Each row of a before or after table is a point. One or more steps were done to the points. Then noise was added and the rows were shuffled. The steps act on columns, c1 being the first. Write out the steps. A step turns or swaps two columns, mirrors them in a line or flattens them onto one, adds a multiple of one to another, or multiplies or shifts one. Angles are multiples of 10 degrees, from the lower column toward the higher: turns from -170 to 170, lines from 10 to 170 but not 90. Use the fewest steps. Two steps may share a column if one is a turn and the other turns, adds or multiplies; they go together, in the order done. Otherwise the lowest column goes first.

Before (9 x 3):
[[-42   8   8]
 [-18 -23  31]
 [-40   1   0]
 [ -3  -9  -4]
 [ 48 -17 -24]
 [ 52   1  31]
 [-30  45  27]
 [ 19  -5 -93]
 [ 39  45  29]]
After:
[[-18 -33  -1]
 [-53  -5  28]
 [ 22  43  32]
 [  9 -10  -2]
 [ 10 -27  31]
 [ 37  35 -23]
 [-19  61  32]
 [  9  13 -94]
 [-27 -33  12]]
Steps: turn c1 and c2 by 60 degrees

Before:
[[-53 -36  46 -11  62  36  18 -40]
 [ 10 -16  -4  30  66  14  39 -18]
 [-17  39 -45  10  22  15 -27   5]
 [ -4  45  16  30  18  16 -18   1]
 [  9  20   7 -11  30  -3 -29 -44]
 [ -7  53 -37   8 -67   7 -21   6]
 [-43 -57  76 -57 -22 -36 -36  56]
 [-34   3  30  -5  57 -32  25 -15]
 [-24  11 -34  62   2   4 -19 -21]]
After, 9 rows:
[[ 38  15   9 -42  32  15  30  24]
 [ 29   3 -33  33   3  10  18 -15]
 [ 54 -51  46 -42  62  -5 -17 -36]
 [ -3  29 -37 -23 -66  44  21  -8]
 [-37  -9  76 -87 -22 -66  37 -60]
 [  2  13 -44 -21  23  40  27 -18]
 [ -1  17  17  -1  19  44  19  -3]
 [ 15 -21  -4  -1  67  -4 -39  17]
 [ 26  27  30 -34  57 -19 -26 -27]]
Steps: turn c1 and c8 by 110 degrees; turn c2 and c6 by 50 degrees; shift c4 by -30; multiply c7 by -1

Before:
[[ -26   21   -5  -27   13  -19   48   37    8    9   -5   16]
 [  36   36   22   -1  -21   -7   -5   18  -11  -14    1   -1]
 [  10   33    9   35   27  -22  -13 -106   13    8   55   -2]
 [ -20   27   30  -21  -28   -5   65  -52  101   11   -5   20]
 [  12   22    9   -8   66   -5  -26    5  -11    2   39  -75]
 [  28   28   37   58  -28  -20    0   14    1   26    8  -19]
 [  12   -9   11  -35  -13  -42  -37   36  -12    7  -13   18]
 [ -97   31    1  -23   55  -25  -24   27    8  -44   25  -19]
 [  41   13   34  -32   49    2  -39   35   10   17   11   14]]
After (9 x 12):
[[  51  -78   69    2    8   14  -26    5   -9    1   39   10]
 [  82    8   47   32   34   16  -42   37    8   18   10   17]
 [  51   21  -17  -23   15  104  -40   35  -11    5  -14   -7]
 [  69  -23  -30  -76   39   15   -5   18    1   23    6   22]
 [  12   13   17    4   -3   54   52   37    8   10   -4   20]
 [  51   -8   25  -56    9   31  -12 -106   13    9   54   32]
 [  24   17  -30   11   30   23   66  -53  103   12   -4   32]
 [  79   -7  -25   -6   20   15    0   20  -12  -18    0   40]
 [ -56  -23   56  -12    2   63  -23   26    8  -43   25   28]]
Steps: shift c1 by 40; mirror c2 and c12 in the line at 50 degrees; swap c3 and c5; multiply c6 by 2.5; turn c4 and c6 by -150 degrees

Before, 10 rows:
[[ 52  -5  18   1 -32   6 -36   0  23 -20   0  73 -27  20  16 -15 -19 -14
  -12 -34]
 [ 12 -11 -31 -15   5   9 -19 -10  42  48 -29  74 -24 -44  18  13  17   9
   47   6]
 [-20 -41 -41   6 -26  46   1   2  39 -22 -46  27 -33   4 -58  -3  -6  22
   19  29]
 [-25 -30   2 -34  24  20 -17 -11 -50 -31   6  52  29   2 -54 -48 -16   9
   -9  16]
 [-17  27  32  12 -29  17 -21 -61 -22  14  -9  23 -41   7 -14  35  41 -19
  -22  -4]
 [-18 -38   8 -43  40 -14   2 -37 -37  41  14  -9  46 -51   5  12  25   3
   40  -3]
 [ -4 -12  -4  -5  23   7  12  14 -50 -27  16  -5 -23   3 -61 -32  10   7
  -39 -22]
 [-36 -32  32 -30  -3 -19 -42 -48   5  12 -58  50  25 -52  13  31  23   3
  -26 -19]
 [ 22   8 -39 -43  18  23 -16 -20   6  27   1  16 -14  -4 -12 -17  36 -44
  -20   1]
 [ 20   1 -24  31 -13 -27 -49  -9 -48   5  -7  28   8 -68  20 -35  43 -40
  -27  31]]
After:
[[  22    3  -20   35  -40    4  -44   -8  -49    9   25  -32   12  -62
    21  -25   42  -43  -24   29]
 [ -33  -31   36  -31   -8    3  -20  -50    8   16   69   -4   23  -76
    15   81   26    0  -25  -16]
 [  -3  -13    0   -4   68   -1   11   13  -52  -29  -20    0  -20    6
   -60  -45    8    2  -38  -23]
 [  25    5  -44  -45   46    4  -16  -21   10   28    3   11  -18  -16
   -14    1   37  -48  -21    4]
 [ -25   26   32   13  -86    1  -17  -60  -22   16   13   21  -44  -12
   -17   90   43  -19  -23   -6]
 [  12  -12  -26  -13   13    2   -7   -9   48   53   31   14  -24  -85
    16   26   23   14   49    4]
 [ -27  -28    2  -34   72   -3  -18  -11  -53  -28   -2   33   23  -37
   -56  -32  -15   14  -10   17]
 [ -21  -40    7  -41  120   -2    0  -37  -40   43  -13  -44   46  -22
     5   49   22    5   35   -3]
 [  56   -4   20   -3 -100    0  -33    4   23  -16   11   59  -26  -47
    11  -16  -19  -17  -16  -30]
 [ -18  -42  -37    7  -77    1   16    0   39  -20   38   21  -33  -18
   -58   -6  -11   23   15   31]]
Steps: multiply c5 by 3; multiply c6 by 0; mirror c7 and c11 in the line at 170 degrees; add -1 times c8 to c16; turn c12 and c14 by -50 degrees
